Each row of a before or after table is a point. The points were changed in one or more steps. Then noise was added and the rows were shuffled. The steps act on columns, c1 being the first. Name the steps. A step turns or swaps two columns, mirrors them in a line or flattens them onto one, adds a multiple of one to another, or multiplies or shifts one. Angles are multiples of 10 degrees, from the lower column toward the higher: turns from -170 to 170, lines from 10 to 170 but not 90. Use the fewest steps. Two steps may share a column if one is a turn and the other turns, adds or multiplies; they go together, in the order done. Otherwise the lowest column goes first.
In the rows, 128 means zero.

Before, 9 rows:
[[141 129 148]
 [141  98  78]
 [161 121 144]
 [146 169 199]
 [130  90 178]
 [142  78  92]
 [142 128 123]
 [134  72 113]
 [170  54  99]]
After:
[[212 101  96]
 [150 109 146]
 [178 121  88]
 [164 101  92]
 [171 147  93]
 [141 127 135]
 [128  69 131]
 [ 92 104 197]
 [132 111 151]]
Steps: turn c2 and c3 by 50 degrees; turn c1 and c3 by 40 degrees

Before (10 x 4):
[[135 153 140 114]
 [123  96 149 144]
 [165 140 111 119]
 [ 55  99  89  88]
 [171 167 182 168]
 [139 152  94 144]
 [131 168 129 103]
 [ 90  60  62  60]
 [ 93 149 120 112]
 [150 167  79 117]]
After:
[[224 162 178 178]
 [140 152 127 109]
 [216 139 107 117]
 [138  54  74  48]
 [187 151 140 115]
 [201 168  80 115]
 [181 165 131  95]
 [104  96 101  84]
 [186 152  91 141]
 [169  93 143 147]]
Steps: shift c1 by 50; turn c3 and c4 by 10 degrees

Before (11 x 6):
[[ 98  73 194 139  63 144]
 [118  63  83 139 144  85]
 [ 87 146 172 145 114 132]
 [113 117 196 190 102 138]
 [133  88 109 138 145 122]
 [138 119 112 165  50 136]
 [126 166 149 135 126  37]
 [124 104 147  94  53  95]
 [ 92 148  93 114 102 136]
 [134  84 159 100 121  68]
 [138 171 127 142 104 112]]
After, 11 rows:
[[ 80 104  93 130 134 106]
 [ 72 183 194  97 163 115]
 [116 143 194  58 123 107]
 [128 195  81 120 108  64]
 [103 141 114  71 193 109]
 [128 171 161 155 143  43]
 [ 85 155 148 134 197  66]
 [ 83 114 169 101 109  97]
 [121  87 149 118 126  14]
 [123  83 128 110 150  86]
 [134 165 108 127 110  93]]
Steps: turn c4 and c5 by -160 degrees; turn c1 and c5 by 30 degrees; multiply c2 by -1; shift c6 by -30

Before:
[[146 114 122 128  97 128 101 133]
 [152 153 166 139 116 143 132 127]
 [144 109 163 142 151 118 131 148]
 [107 126 167 119  84 116 122 122]
 [103 128 138   7 165 151 121 147]
 [143 139  87 163 171 137 138 124]
 [113 140 110 178 133 119 126 139]
 [113 119 131 140 160 174 121 143]
 [122  37 152 180 159 114 144  36]
 [105 139 157 171 162 125  71 106]]
After, 10 rows:
[[145 114 122 127  97 128 100 132]
 [105 139 156 171 162 125  70 107]
 [144 110 163 143 151 114 131 148]
 [122  37 152 182 158 111 145  36]
 [153 153 165 139 117 147 133 128]
 [142 140  89 162 171 141 138 124]
 [102 129 138   7 166 157 122 147]
 [113 141 108 177 132 115 127 140]
 [107 126 167 118  84 112 122 121]
 [113 120 130 140 160 187 121 142]]
Steps: multiply c6 by 1.3

Before:
[[148  90 128 163 108 117 134 121  83]
 [189  90 244 144 142 132 114 173 153]
 [125  83  98 132 155 133 147 175 142]
 [ 69 112  92 147 134 144 175 175 147]
 [ 92 115 104 102 155 125  99 177  99]
 [ 77 108  96 161 139  36  98  99  90]
 [ 71  66 170 144 113  87 105 112 165]
 [ 84 103 101 134 154 108 124  64 161]
 [158  85  94 133 112  96 158 139 156]
 [141  73  90 110 157 124 110 151  73]
 [ 75 126  87  39 134  97 115 142 139]
 [ 87 118  82 124 129 131  90 160 144]]
After (12 x 9):
[[138  83 147 126 158 137 150 173 138]
 [116  75  96 124 132 129  92 163 148]
 [ 95  68  99 119 134 156 172 179 144]
 [ 56  92 176 173 117 130 101 107 165]
 [100  81  95 120 129  31 114 142 139]
 [ 97  74 102 226 135 130  96  99  90]
 [110  88 112 123 160 105  95 172 103]
 [161  70 152 119 154 113 107 149  72]
 [145 110 166 149 107 156 136 121  83]
 [121 202 239 130 142 146 112 174 150]
 [111  80 121 148 158 124 124  59 166]
 [171  85 150 160 109 122 161 138 153]]
Steps: turn c1 and c3 by 30 degrees; turn c2 and c3 by -50 degrees; turn c4 and c6 by 70 degrees

Before, 9 rows:
[[ 58 134  78 172 127 146 149 153 145 144  85]
 [158 123 146  74 164 200 122 180 142 144 151]
 [152 128 174 108 192 163 118 138 132 190  63]
 [ 97 176 171 101 130 116  91 130 172 101 208]
 [108 157  96 111 134  71  57 126 170  78 134]
 [132  88 146  88 170 168 172 128 145 149 175]
 [ 86 159 122 145  60  88 126 124 192 113  88]
 [153 173 144  90 111 120 123 112  99 109 132]
 [102 120 128 165 100 129 118 102 140  70 108]]
After (9 x 11):
[[ 94 122 127 171 101 126 128 103 141  71 109]
 [185 124 142  74 169 202  98 179 143 149 150]
 [120 177 171  98 131 113  78 129 174 103 212]
 [ 67 133  80 172 132 151  92 152 145 144  87]
 [148 158  98 109 133  71  56 128 172  75 133]
 [145 170 144  89 110 121 148 111 102 108 126]
 [160 129 170 105 192 170 121 136 130 189  59]
 [ 92 161 121 144  55  85 108 122 194 111  90]
 [108  86 149  87 171 166 169 130 144 146 173]]
Steps: add -1 times c8 to c7; turn c1 and c7 by 30 degrees

Before, 13 rows:
[[ 73 137 135 130 189 178 115 106 128 113  56 131]
 [109 114  78 127  95  99  84 165 137 190 136  98]
 [ 91 137  69 107  87 110 118 130 145 148 153 156]
 [169 200 111 148 166 150  93  63 126 159 150  58]
 [150 185 189 191 119 148 105  68 121 157 148  88]
 [ 98 105 114 148 175  99 126 102 121 102 128 111]
 [132 192 164 139 145 116 166 121  87 156 125 121]
 [138  88  66 123  90 133  74 132  93 158 114 151]
 [ 98 155 131 143 209 139  78 121 126 130 104 169]
 [ 69 143 103 190 193 143 109  73  98 145  78 134]
 [108  84 100  96 118 107 132 113 132 200 174 131]
 [140  82  40 142 110 134 117 160 163 175 141 148]
 [164 142 116 118  86  82 116 106 153 188 108 141]]
After, 13 rows:
[[123 117 103 127 150 150  62 137 167  58 160  82]
 [ 57 138 139 122  88  82  91  58  76 141 100 141]
 [ 85 110 156 102  69 144 109 132 133 128 106  90]
 [134  86 135 131 166 163  56 115 112  64 130 106]
 [141  79 129 114 144 100  99 145 158  25 159 102]
 [102 153 127 112  55 101  61  99  96 136 122 200]
 [176 205 117 107 101 112  80 148 107  98  72 134]
 [151 194  87 123 108 166 144 128 110 146 122 182]
 [ 86 138 140 148 156 134  94 151 157  70 134 164]
 [182 141  78 135 152 147 100 102 189  84 101 153]
 [127  84  75 164 134 138 105 178 146  73 117  88]
 [ 71 143 126  66  69 127  85  85  84  97  78 147]
 [175 189  76  65 140 126  90 149 110 159  70 143]]
Steps: turn c3 and c10 by 120 degrees; add -0.5 times c3 to c1; add 1 times c2 to c12; multiply c4 by -1; turn c5 and c6 by -160 degrees; turn c6 and c9 by 50 degrees; shift c7 by -20; swap c8 and c11

Before (14 x 14):
[[140 119 137 104 133 122 133 109 154 168 127 122 138 115]
 [102 106 149 133 151 133 141 169 115 143 139 157 135 130]
 [138 110 117 102 183 144 144 107 113 140  97 121 128 153]
 [134 108 121 111 150  77 153 115 139 161 134 121 117 161]
 [ 84 128 139 107  68 141 152 122 118 148 123 123  56 138]
 [129 119 133 155 164 136 121 160 123 124 138 120 121 126]
 [134 180 162 105 180 107 137 114 118 129 125 119 140 147]
 [ 69 104 143 133 169 119 142 125 117 144 107 135 127 119]
 [127 144 149 114 134 119 107 111 125 120 102 151 138 147]
 [103 167 111 119  99 139 118 105 115 161 136 120 141 125]
 [ 94 106 134 106 181 140 149 104 134 131 138 116 139 148]
 [107 124 129 130 167 139 148  92 121 138 128 151 137 112]
 [121 116 130 106 175  96 146 199 163 126 147 139  86 118]
 [104 131 139 134 123 136 153 132 156 138 100 151 134 125]]
After (14 x 14):
[[139 126 138 102 134 120 136 108 156 247 125 123 138 113]
 [103 112 139 134 124 137 150 136 156 158 100 151 136 123]
 [125 158 152 115 133 121 125 111 126 104 100 151 140 147]
 [103  99 149 131 152 133 121 172 114 172 140 157 135 129]
 [108 112 128 132 168 142 141  90 120 161 128 151 136 114]
 [140 111 118 103 182 144 137 106 110 163  96 120 127 151]
 [135 103 119 113 150  77 143 115 140 226 136 121 118 160]
 [129 116 130 157 164 136 107 159 122 114 139 121 122 127]
 [101 166 111 117  97 140 149 103 118 225 137 118 142 129]
 [ 94 105 134 107 183 141 139 105 133 137 140 118 140 149]
 [ 85 119 138 104  69 143 154 124 118 186 124 123  60 139]
 [122 116 131 106 172  96 144 200 163 124 148 138  88 117]
 [ 69  98 142 135 168 119 122 126 117 175 106 136 126 118]
 [134 172 163 103 180 107 174 114 115 132 127 117 142 148]]
Steps: add -0.5 times c4 to c2; turn c2 and c7 by 40 degrees; multiply c10 by 3
